Every row gives one point. Before rounding, the points of a table are all equally far from one centre. They may lie mostly on one side of it. Where is the centre, to within rounding?
In the rows, zero is written as 128.

Points, 9 rows:
[[103 145  64]
 [158 125  70]
 [121 186 116]
 [ 68 144 100]
 [148 178  99]
 [153 178 121]
 [ 90 175 105]
 [118 183  98]
 [149 166  81]]
Centre: [122 128 116]

Points, 10 rows:
[[ 83 170 131  74 147  92]
 [ 62 143 152  51 130 147]
 [ 95 132 128 117 162  55]
 [ 85 143  94 105 103  81]
 [100 121 125  54 118 127]
 [ 54 129 100  96 144  75]
 [ 61 163 126 155 186 118]
 [ 86 148  86 117 148  93]
 [127 120 104 137 119  85]
 [109 131 164 172 101  68]]
Centre: [ 75 123 156 127 127 122]

Points, 12 rows:
[[131 139 133  76 138 131 178  74]
 [116 112 140  71 154 142 131  63]
 [148 159 126 126 122 180 158  71]
 [ 86  47 161 135  83 199 202  55]
 [117  74  80  98 105 193 195 126]
 [122 110  96 115 120 168  95  94]
 [145 141 167 105 117 135 133  51]
 [145 110 130  68 128 177 120  86]
 [170 158 140 131  97 149 137  95]
 [119 159 131 102 126 180 150  92]
 [162 124 138 122 182 212 171 102]
 [172 148 126  92 119 146 153 112]]
Centre: [129  73 153 143 127 151 166 107]

Points, 15 rows:
[[142 101 125 135 145 107  90 182 145 198 176]
 [128  84 146 166 133 144 111 169 124 223 146]
 [136  71 117 170 124 103 102 121 136 214 158]
 [112  80 159 145 158 112 112 140 142 222 173]
 [114 125 126 147 151 130  98 170 101 194 188]
 [135 114 174 158 127 140  87 156 104 196 175]
 [104 109 150 137 141 117 103 128 103 219 180]
 [109  88 136 182 152 141  72 163  95 171 173]
 [143  90 130 169 124 130  82 152 142 208 169]
 [128 109 134 178 142 102 106 163 140 198 183]
 [106  97 140 186 162 159  86 170 128 176 157]
 [107 100 116 172 121 131  95 157  89 203 161]
 [117  99 128 190 119 145  93 129 113 198 165]
 [ 89  73 110 146 131 126  79 140 146 186 175]
 [ 94  90 139 162 164 122  91 166 105 197 182]]
Centre: [126  93 139 139 144 120 114 137 120 156 137]

Points, 17 rows:
[[190 135 163 184 121 153 180 102 160 168 131 122 166 143]
 [150 122 154 157 169 150 164  71 132 187 139  80 156 131]
 [157 121 140 162 124 154 174 122 140 161 159  75 143 140]
 [176 162 178 160 159 129 190 112 170 140 146  86 172  93]
 [118 156 135 154 171 163 195 122 136 174  94  67 152 135]
 [157 129 232 180 185 187 153 118 111 108 174  91 145  89]
 [114 126  92 146 185 166 148 132 101 134 111  77 152  64]
 [186 118 194 117 165 173 180 142 132 137 132  49 129 116]
 [169 105 154 185 147 147 159  88 183 135 163 102 130 119]
 [150 158 145 207 159 175 167  86 163 141 155  86 152 101]
 [162 170 142 187 173 164 182  77 134 148 128  61 145 108]
 [139 139 187 171 132 141 162 121 121 194 144  90 151 146]
 [170  86 147 140 169 183 159 127 149 159  67 119 196 139]
 [141 100 129 171 195 195 180  98 132  95 137  91  91 147]
 [167  88 155 165 181 159 182  53 126 154 114  95 158 127]
 [165 110 134 173 143 189 168 142 131 169 127  66 121 123]
 [140  86 157 186 173 166 169 106 147 119 144 101 176 155]]
Centre: [141 144 171 138 152 168 142 112 122 113  99 137 127 106]

Points (26 x 20):
[[172 154 139 144 122  80 193 137 162 112 121  81 164  81 101 140  75 129
  191 115]
 [155 162  71  89 134  63 139 151 193  84 126 113 132  96 114 120 121 140
  169 114]
 [150 166 100  84 109  80 170 153 170 102 108  92 187 108 101 148 156  87
  162 105]
 [ 86 171  89  72 131 141 170 148 224 178 104 133 162 123 122 153 125 121
  160 139]
 [132 111  94 121 133  41 152  94 111 120  95 108 170  71 137 147  86 151
  181  67]
 [117 136 108  94 162  72 183 103 122 134 103  92 171  73 161 138  82 104
  138 128]
 [121 115  85 120 104 113 149  73 219 113 112 106 182  68 169 191  76 129
  112 104]
 [155 159 119  58  95 130 180 119 214 153 123 128 128  84  99 115 122 108
  120 156]
 [128 178  97  83 180 106 192 155 191 157 107 111 183 101 166 134 105 102
  149 109]
 [213 140 106  88  94 132 171 150 178 149 117 104 116  53 107 116 115  93
  139 126]
 [139 181 104 111  84  99 207 116 177 143 138 132 229 118 109 106 136 142
  166 151]
 [138 147 103 150  78  58 159 115 160 118 152 119 137  62 193 153  56  81
  150 122]
 [165 102  90 112 128 120 151 125 165 159 125  88 108  59 127 110  70 127
  114  93]
 [165 118  86 116  40  92 185 110 161 124  67 121 139  61 185 132 122 148
  154 102]
 [123 181  98 101 118  62 147 125 201 201 103 117 153 120 144 128 113  92
  131  85]
 [144 126 120  80 110  73 150 111 212 138  98 102 154  62 179 126  86  95
  190 151]
 [119 147 106  72 135 113 136 122 192 106 103 105 165  65 127  97 133 143
  137  79]
 [143 151 129  96 109 127 145 160 180 195 135 120 118  69  66 183  62  92
  127 151]
 [168 115 102 130 130  91 166 132 153 137 132  65 174 136 121 101 114 120
  125  76]
 [173 122 154  60 128  86 138  90 153 122  96  86 185 104 102 168  99 146
  183  69]
 [121 147 104 104  74  78 153 121 200 113 146  88 191  55 115 180  97 159
  162 116]
 [136 181 136  70 115  49 141 135 165 136  82 126 154  70 172 143 138  69
  183 137]
 [139 145 132  86 182  76 162 126 181 133 126  97 111  53 150 197 105 155
  131 122]
 [133 161 104 117 131 144 160 130 196 130 104  74 163 116 135 136 134 114
  178 176]
 [138 109 104 149 116  96 178  79 159 106 102  94 192 117 131 130 187 130
  160 164]
 [145 146  95  64 128  69 158 153 190 113  90  84 178  99 140 165  97  90
  135 116]]
Centre: [162 109 134 129 118 113 130 141 152 150 126 196 173 104 144 168 120 133
 148 124]
